Each row of a before or after table is a point. One or more steps were done to the points. Then noise was added and the rows were shuffled. The steps act on columns, c1 being the first. Write out the steps. A step turns or swaps two columns, mirrors them in a line or flattens them onto one, adds a multiple of one to another, or multiplies or shifts one. Angles are multiples of 10 degrees, from the lower column toward the higher: turns from -170 to 170, lines from 10 to 170 but not 90. Use the fewest steps. Two steps may share a column if one is a turn and the other turns, adds or multiplies; they go together, in the order done. Otherwise the lowest column goes first.
In the rows, zero is written as 128.

Before:
[[148  95]
 [160  97]
 [ 83  75]
 [ 68  75]
 [ 89 132]
 [213  69]
 [190  89]
 [168 177]
 [103 158]
 [133  68]
 [162 113]
 [ 95 141]]
After, 12 rows:
[[145 172]
 [150 160]
 [143 199]
 [193 107]
 [109  92]
 [181 152]
 [129 163]
 [138  88]
 [128  93]
 [ 66 153]
 [155 226]
 [198  86]]
Steps: turn c1 and c2 by 110 degrees

Before, 12 rows:
[[104 183 136 116 112 149]
 [130 170 105 160  57 113]
 [ 86 128 134 104  83  67]
 [140 183 183 131 125 149]
 [199 110 104 141 178 161]
 [181 170 203 157 163 124]
 [126 157 147 159  58 146]
 [185 128 157 153 115 140]
 [186  93 113 165 206 174]
 [249 136 147 128 115 216]
 [ 82 133 171 168  67 135]
 [204 141 181 128 152 178]]
After:
[[119 129 171  44 150 137]
 [148 180 135 107 128 149]
 [101 153 147  59 109 147]
 [ 81 113 104 195 105 161]
 [118 183 181 128 122 147]
 [ 65  93 114 210 140 174]
 [ 90 139 182 184  81 178]
 [174 129 135  76 126  67]
 [ 66 132 144 173  32 215]
 [ 75 169 204 171 118 125]
 [ 78 126 159 134  90 137]
 [ 94 170 105  60 101 117]]
Steps: turn c1 and c4 by 120 degrees; turn c4 and c5 by -60 degrees

Before (9 x 12):
[[149 103 144 112  94 101 130 138 146 162 170 144]
 [138  89 113 146 120 135 116 145 121 164 134 110]
 [107  70 146 158  99  95 119 149 145 139 116 128]
 [124  82 153 157  97 133 127 117 127 136 177 125]
 [130  74 144 148 144 106 165 137  74 135 137 147]
 [120 111  93 145 123 119 129  91 135  69  48 169]
 [104 156 139 156 135 132 168 104 154 132 177 111]
 [ 95  97 126 108 105  94 129  99 145 100 141 117]
 [150 249 134 155 126 126 112 112 101 128 164 115]]
After, 9 rows:
[[132 111  89  88 105 120 128 133 135  74  48 169]
 [153 156 141  93 132 133 129 116 153 130 177 112]
 [120  82 155 104 158 133 128 109 127 119 178 125]
 [137  72 129 132 162  96 129  92 145 120 116 127]
 [ 96 102 131 144 166 101 128 137 147 145 171 144]
 [117  90 117 134 149 134 128 104 121 158 134 111]
 [151  97 109 113 143  93 127 160 144  87 141 118]
 [106 250 134  99 123 125 129 113  99 131 164 115]
 [131  75 133 127 118 107 128 106  75 142 137 147]]
Steps: turn c1 and c5 by -160 degrees; turn c5 and c10 by -30 degrees; add 0.5 times c6 to c3; turn c4 and c8 by -120 degrees; multiply c7 by 0

Before:
[[161 160 116 146 139 155 123 129  98  71 124 188 196 107 124 178 147 131
   96 121]
 [140 115 156 117 123  96 162 138 116  94 118 128 172  84 151 111 127 126
  101 145]
 [100 131 147 163 126 138 153  95 109 168 124 121 106 158  64 174 112 164
   64  76]
 [162 103 134 140  84 169  89 136 183 118 134 157 113 129  81 111 142 117
  159 169]
 [146 140 139 164 145 149 163 111 114 132  78 133 171  94 105 155  99 137
  111 124]
 [174 193 164  85 169 122 101 167 102 111  79 117  95 175 159 153  82 164
  143 100]
 [147 124  87 155 130 153 143  91 193  87 132 141 154 100 102 169 148 169
  169 108]
 [169 159 113 157 184 147 132 145 157 117 111 191 165 128 111 132 152 168
   73 106]
 [100 214  78 114 117 126 167 180  95 161 130 135 210 105  96 128  76 182
  149 188]
 [110 124  77 173  98 180  85 121 199 152 111  96 175 125 133  73 108 142
   91 153]
 [168 111  63 121 112 139 129 182 191 128  73  88 100 193 161 101 155 120
  104 145]
 [136 118  71 178  90 141 125  95 122  68  93 190 169 129 114  86 116 118
  176  85]
 [127 146 104 145  93  63 100 172  87 155  64 195 113 170  78 157  70 169
   87 163]
 [109 182 142 171  65  86 175  98 181 169 100 192  95 145  81 157 150 168
  112 182]]
After, 14 rows:
[[159  99 122 147 140 155 119 148  98  13 129 184 193 140 123  91 146 133
  103  93]
 [162 155 135 142  86 169  87 131 178 106 133 154 106 138  78 172 139 120
  199 114]
 [165 145  62 122 113 139 133  46 196 130  74  87  94 145 162 160 160 122
  102 133]
 [129 110 101 145  88  67  97  73  85 184  67 193 113 140  78 143  73 169
  115  86]
 [101 127 147 165 129 143 156 117 107 209 128 116 103  88  65  62 113 166
   38 126]
 [114  70 143 177  63  84 177 130 180 209  98 192  93  96  85 158 148 168
   61  69]
 [169  98 118 153 186 150 134 119 157 102 115 189 170 143 110 109 151 167
   64 134]
 [101  43  77 116 117 128 159 123  95 196 130 135 204 185  97 172  75 177
  112  89]
 [171  59 163  80 170 120 104  68  95  96  77 115  94 141 162  90  78 165
  167 125]
 [146 135  84 155 131 148 152 172 191  43 131 140 151 116 108  88 144 172
  156 110]
 [137 140  75 181  95 139 124 147 122   5  95 191 172  94 117 121 114 120
  176 187]
 [109 132  81 175  89 182  83 132 200 176 112  92 174 125 133 182 111 144
  139 155]
 [146 118 139 166 145 149 162 165 115 138  75 140 170 127 105 107  99 136
   74 108]
 [136 141 157 117 117  94 159 163 117  64 119 125 173 158 146 151 127 127
   65 125]]
Steps: multiply c2 by -1; add -1 times c7 to c19; turn c8 and c14 by 120 degrees; multiply c10 by 2; turn c16 and c20 by -130 degrees
